Rows are points. Examples show where two turns around zero, p and q, send a point. Write where each new point lands after one turn and then the other. Backwards means that the second turn is done in reverse. Each puzzle has new turns, and all numbers are rounded.

Turn p:
[-30 -26] => [-33 -22]
[24 38] => [28 35]
[  6 -12] => [  5 -13]
Turn q:
[ 9 17] => [-6 18]
[-40  11] => [-36 -21]
[ 31 -28] => [42  2]
Where do these land?
q, then p backwards: [ 16 -42] => [ 43 -13]
q, then p backwards: [ 2 38] => [-29  25]
q, then p backwards: [-19   4] => [-15 -12]

Turn p:
[ -6 -29  28   5] => [ 27  -1  11 -29]
[-27  14   3 -26] => [-19 -24  25   2]
[ 23  29 -44  -9] => [-28  -2 -31  41]
[-38 -35   4  31] => [44 16 38  2]
[-23 -27  24 -29] => [ 17 -36  23 -24]
[ 37  18 -11   0] => [-18   8 -37   5]
[33 30 -2 28] => [-23  38 -28   1]
Turn q:
[ -4   0 -10 -38] => [ -8  -7  32 -20]
[ 11 -11   3 -20] => [ 5  3 25  3]
[-12 -50   5   3] => [-10 -24  15  42]
[-19  33  24  12] => [-25  26 -27 -11]
[14 33 23 13] => [  5  38 -21  -9]
[-46  -8 -54  18] => [-16 -66 -25 -15]
[56  3  8 12] => [49 29  1 10]
Where do these land?
p, then q backwards: [ 15   9  15 -21] => [-24  14 -14   1]
q, then p: [-27  17 -16   6] => [ 12 -27  10  18]
p, then q: [ 48  14  24 -56] => [-18 -66  40  -5]
p, then q: [-17 -37 -15  13] => [35 24 -3 15]
q, then p: [ -1  26 -27  36] => [ 10 -23 -28  36]
p, then q backwards: [-17 -28  19  21] => [ 37   9 -10 -19]

Turn p:
[ 14 -31  13  -7  22   5] => [ -2 -10  40   3  12   0]
[ 13   8 -62 -17  -1  18] => [-60  -8 -25 -13   9  13]
[ 16  -5  24  39 -13   6] => [ 30   9  12 -36  -3 -11]
[-27  32  -6   4   6   5] => [  4  15 -34  14  14  -8]
[ 1 76 13 10 -9 -4] => [  7  37 -45   4 -21 -47]
[ 15 -32  36 -37   0 -24] => [  7 -11  50  29 -31   7]
[ -7 -31 -38 -19  15 -25] => [-22 -49   1  16   8  22]
[-26 -16  20  28 -20  18] => [ 39  18   0 -17  13  24]
Turn q:
[-32  12  24 -31 -40  26] => [-20 -27  20  43 -38  10]
[ -1 -23 -35 -21  13  33] => [-17  -1 -38  12  -3 -40]
[ -7  33 -25  14  -8  30] => [ -7   6 -32  33   9  25]
[ -3   5 -13  22 -10 -25] => [13 32  7 -1  4 12]
[ 30 -41  24   7  21  25] => [ 11 -35   5 -10  34 -40]
[-43 -36  17  -1  12 -38] => [-30  26  49 -23  -6 -21]
[ 33  31   2  27  10 -30] => [ 33   9  -6 -29  18  37]
[ -8   0 -25   6  32   0] => [-20  18 -23 -15  15  -5]
[ 30  19  31 -25 -31 -21] => [ 37 -28  18 -10 -35  22]
Where do these land?
p, then q: [ 51  18 -28 -24 -37   5] => [-25  16  20  41 -51   8]
q, then p backwards: [ -7  -6  27   9 -27   1] => [  1 -25  22 -15  13  -9]
q, then p: [-23 -42  14  10  40   3] => [ 23 -19   0  57   6  -9]
q, then p backwards: [ -3  12 -27  -5 -37   8] => [-25  19  18 -24 -15 -14]
q, then p: [-27  -2   8 -35  44  16] => [ 13 -14 -17  37   9  47]
q, then p backwards: [ 12  -8  -3  -1  28 -49] => [ 25  -1   7  37 -23  29]
p, then q: [ -4  28  10  45 -11  15] => [ 14   2 -36 -28 -30  11]

Turn p:
[-42   8   3 -15  15  -4   2 -48 -19] => [-8 39 23 18  4 18 46  0  7]
[ 30  26 -13  24 -24 -35  -3  22 -32] => [-31 -24   9 -52  20 -29  -5   2  -5]
[ -6   6  17  56 -17   7 -10  33 -18] => [ -1  11 -12 -29  44  -7 -33  -4 -35]
[-42   0  -4 -35  30  -6   2   9  21] => [ 31   4   8  34   1   1  22 -34  24]
[ -3 -24 -44   2  20  11  11  -7  26] => [ 10   9  14  38 -20 -27 -21  12  19]
[ 17   0  18  -4   8  12  25   8 -26] => [-27 -12 -14   2  16  25 -10   3  12]
[ 36 -10 -17  12 -70  14 -11  41 -12] => [ 11 -17 -42 -59   5 -27 -31  38   5]
[ 26  44   1  29 -23  34 -18  29  -1] => [ 12 -38 -13 -18  37 -10 -12  33 -38]
[-10 -22  11 -33  12 -25  28 -46  49] => [ 15  11  36  20 -61  35   8 -16  22]
[ -5 -27  28 -36  49  -7 -27 -42  13] => [-12  16 -11  46 -48  21  37 -32 -13]
Turn q:
[ 31 -11 -37  20 -31  20  28 -21   0] => [-11  12  22  27   6  26 -12  21 -52]
[ 23  -1 -16 -11  -7  38   4 -15 -20] => [ -4  -6  28  15  18  22  -8 -23 -24]
[ 24  33   2  24   4  30 -12 -11 -23] => [-14  -6  41   5  -2  18 -38 -11  13]
[-33 -40  14 -21  44 -35  -8  17   1] => [ 27  -3 -28  -3  22 -34  48   6  37]
[ 33 -14  15  13 -45  48  -9 -26  18] => [-19 -15   9  36 -31  58  -3 -12 -24]
[ 37  -7  -5  29 -16  -7 -10 -12  -1] => [  5  -9   7  19  -4  29 -22  31  -4]
[ -4  19 -27  18 -32  30 -35 -33  -3] => [ 14   3  21  35 -34   6 -41 -24 -20]
[-19  -8  27 -35   2 -53  22  -5  -4] => [ 32   1 -21 -51   0  -7  38  13   1]
[-50   5  16   3  20 -25  19  54 -14] => [-21 -11 -10 -35   2 -66  23  12  21]
[ -3  34 -16 -19  11  -7 -20  58   1] => [-20 -14 -33 -20  24 -36 -37 -18  12]
[-38  -9  26 -21  50 -39  22  -5  46] => [ 10  50 -38 -28   0 -16  52   5  40]
Where do these land?
p, then q: [ -3 -36  -1   3 -20   0   5  16  53] => [ 15 -25 -18  15  -7  40 -40  -1 -11]
p, then q: [ -9  12  -8  29  -3  18 -12 -32  29] => [-16 -42  18 -23   2   3 -16  12  13]
q, then p: [ 11  17  -6   3  16  -6 -10  48 -45] => [  1  14 -14  20 -33 -11   8 -55  -2]
q, then p: [-31  -8  19 -10  29  45   8 -23   2] => [ 1 10 45 -3 -5 50 -1 13 -7]
q, then p backwards: [ 17  27 -14 -26  61 -11  -2  11 -32] => [-40  17 -15  20 -17 -14  32  48 -24]
p, then q: [  5   0  44  -3 -22 -42 -17  18  -7] => [ 34  10  12  -7  13  16  18 -39 -34]
q, then p: [ 25  69 -16  -7 -19 -23  27  20 -32] => [  3  -6 -53   9  -6  -9  68 -33   5]
q, then p backwards: [ 35 -30  28  28 -37 -39  18  13  -1] => [ 48  27   7 -16 -33  43   4 -27  -1]
p, then q: [  3 -30 -14 -20  -4  35 -19 -21  12] => [-25  -7  -6   5  -3 -11 -38  27 -27]
p, then q: [-53 -20 -32   3  -1  23   2 -51  21] => [-50  -4   4 -39 -20  17 -48  24  16]

Turn p:
[-31  -6 -12 -16   4   2  22  18  13  21  24 -18] => [-11 -15 -25  30  15  15  -4 -10   3  -3  12  33]
[-51 -35 -10  -6 -16 -19 -17  23  23   2 -27   1] => [-30  -5   8 -12  39 -28  -6  -1  -8  28  14  46]
[ 11  35  14  -9   1 -16  36   0 -27  -5  -1  14] => [ 13  20 -26   5   8  18   6  19  30   3  -5 -34]
[  8  48  17 -12   6  15 -37 -21 -12  14 -26  -2] => [ 19  -2  12 -17  17  17   0   7 -39  -5  18 -51]
[ -3  -5 -28  43 -31 -13 -29   5  47 -11  -9  -6] => [-20   9  34 -10   8  -8  12  -9 -37  14 -48  34]
[ -5  19  11   9  -5   5 -15 -41 -41  29   1  11] => [ 15  20  14  20  12 -13  19 -10  -9 -20  25 -46]
[ 24 -36 -31  19 -24 -25 -25  -1  21 -11 -22 -41] => [-29  29  27  -5 -27 -16 -33  -9 -35  25 -24  27]
[ 11  16   1  -1 -11  41   8 -27 -12   3 -24   0] => [  9   6 -12 -18 -14   6  22 -28 -16   6  13 -34]
[ 20   4  26 -17  23  13  24 -22   2   3   6  37] => [ 29 -17   9  -5 -15  19  16  -2  41   3  16 -23]
[ 25   5  -6  -9  35  19  24  27 -34  -5  20  36] => [ 49 -22 -37   6 -21 -13   1  19  32 -11  -5 -11]
[-33 -20  -3 -12  22  -2  24  11 -10 -46  43 -17] => [-33 -25 -31   5   2  -9 -26  -9  43 -36 -13  16]
[ 11 -15  -6  47   7 -15 -29  -7  41  14 -41 -28] => [-33  -7  46   5 -18  -7   5  10 -48  40 -17   5]
[ 30   8  -3 -47  20  -7  21  11  -3  -1  37  48] => [ 63 -10  -9   3  -1  22 -18   7  52  -9   0   7]
[-16 -19  30  11 -32   3  -7  24  -9  -9  20 -35] => [-40  21 -11  -8  -7  -3   5  16 -10 -37  13  29]
Turn q:
[-11 -23   9  33 -12  16  34   9  15  -6  61 -23] => [-15 -11 -46   0  25  38   6  51 -19   6  10  17]
[  5  -6   2 -43  47 -19   1  -2 -12 -15 -21  -8] => [-15   7  40 -41  -9  -4  23 -15  28  11  -2  -7]
[ -1   0  -7   3  22 -29 -39 -14 -23  10 -30  27] => [ -6 -10  42   0 -14 -10 -30 -38   2   6 -26  -9]
[ 42  -1  30  14 -11 -26 -23 -37 -20 -10  -2 -10] => [ 30 -12   3 -30 -47   8 -37  -1  -4   9  -9  21]
[ 53 -24 -36   3   0  19 -16  -6  31  48  30  33] => [ 28  46   5  21  37  10 -16  14  -4 -16 -62  36]
[ 14  16 -14   8 -13  52  12 -24 -19  20 -25   4] => [ 35  28  -3  23   2  23 -17 -15  15 -33  21 -19]
[ -9  15  13   7   8  39  20  28  16 -10 -29 -20] => [ 12 -11   6  27   1   1  33  22  23 -10  35 -19]
[-76  -5  -1   5 -11  -6 -12   8  22 -27  42   3] => [-61 -26 -23  12  34 -19  -2   1 -28  17  33  22]
[-30  37   7  -3  13  -4 -29  -2 -11  27  25  11] => [-11   2   3   2  30 -30 -44  -1   2  25   7 -20]
[  5 -16   0 -16 -13 -17  12   0  32   8  -3 -20] => [  4  20  -4   1 -12  -3  32   8 -17  20  -3  16]
[ 22 -18   9 -30  11  25 -10  18 -27  22  -6  -9] => [ -7  35  23 -11 -14  -1  -6  27  20 -25  -9 -18]
[ -9  11  49  -7  -9   0  37   5 -14 -31 -24  -1] => [ 15 -31   1 -29 -20  -4  25   7 -13 -16  40 -26]
[ -6   3 -33  44 -16 -56   8  -4  -9  -8 -27  14] => [  0 -38 -19  20 -22  13   4 -51 -21  18 -36 -11]
[  0   9 -28 -19 -16   7   5  20  18 -26   8  -2] => [-10   4 -28   6   9 -21  28  -7  17 -13   0  17]
Where do these land?
p, then q: [ 13  11 -11  -4  -3 -22 -40  38  20 -39  27 -27] => [-23 -21  40   9 -22 -40  -5 -18  21 -44   2  -4]
q, then p backwards: [ -1  32 -31  26  -3   2  -1 -12 -32  15  35  28] => [-20  32 -40 -39  11 -12   6  -3 -15 -28   6 -13]
q, then p backwards: [-18   3  29  54   7  26  -5 -18 -11 -22 -44  35] => [ -3   1   5 -28  54  22 -34 -31  19  31  36  -7]
p, then q: [-52   2  18   2  -6   7  44  -7   3  10 -22  25] => [ -4  17   0  -1  52  34  30   1 -10  34   0  -4]
q, then p: [ 19   7   9 -45   6 -25 -17  26   4   6  -2   4] => [-10  24   2  -1  27  25 -17  26  13  32   8  -1]
q, then p backwards: [-28 -14  20  -4   4 -20  -1 -34   7  11 -33 -15] => [ 20 -18   3  -1  -7  11 -12 -28  22  32 -30 -16]
p, then q: [ 32  25 -28   5  21  -1   2   3 -16 -49  16  -5] => [  1  10  11  29 -55 -13  17 -23  22  -6   3  18]
q, then p: [-11  -3  30  -7 -38  12  19 -33  31  22 -37   1] => [ 22  41 -15  19 -27   4  11  15  14 -44 -14 -28]
q, then p backwards: [ 20 -26 -35  -1  13   9 -20  -3   8 -18  32  14] => [-21  -5  -8  -2 -23 -21   7  21  28 -27  33  -2]
p, then q: [ -4 -21 -10 -15 -22 -18  28  21   2  49 -32 -18] => [  9   8 -19  19  47  -1 -41   1  -8   9 -27 -29]
q, then p backwards: [ 19 -19  -3 -21 -10   6 -17  14 -29 -16  34 -23] => [  8 -16  23   0 -13  -9  14  29 -12 -43   7 -20]
q, then p: [  8  22 -28  12  34  43 -24   4 -12 -11  27  -6] => [ -2 -58  34 -12   6  11   2   1 -15   7 -23  23]
p, then q backwards: [  3 -18  39  -3  -2 -21  32   0  25  41  -2 -13] => [-22 -25  -1  12  19  24  -4  -8  22  -5 -11 -54]
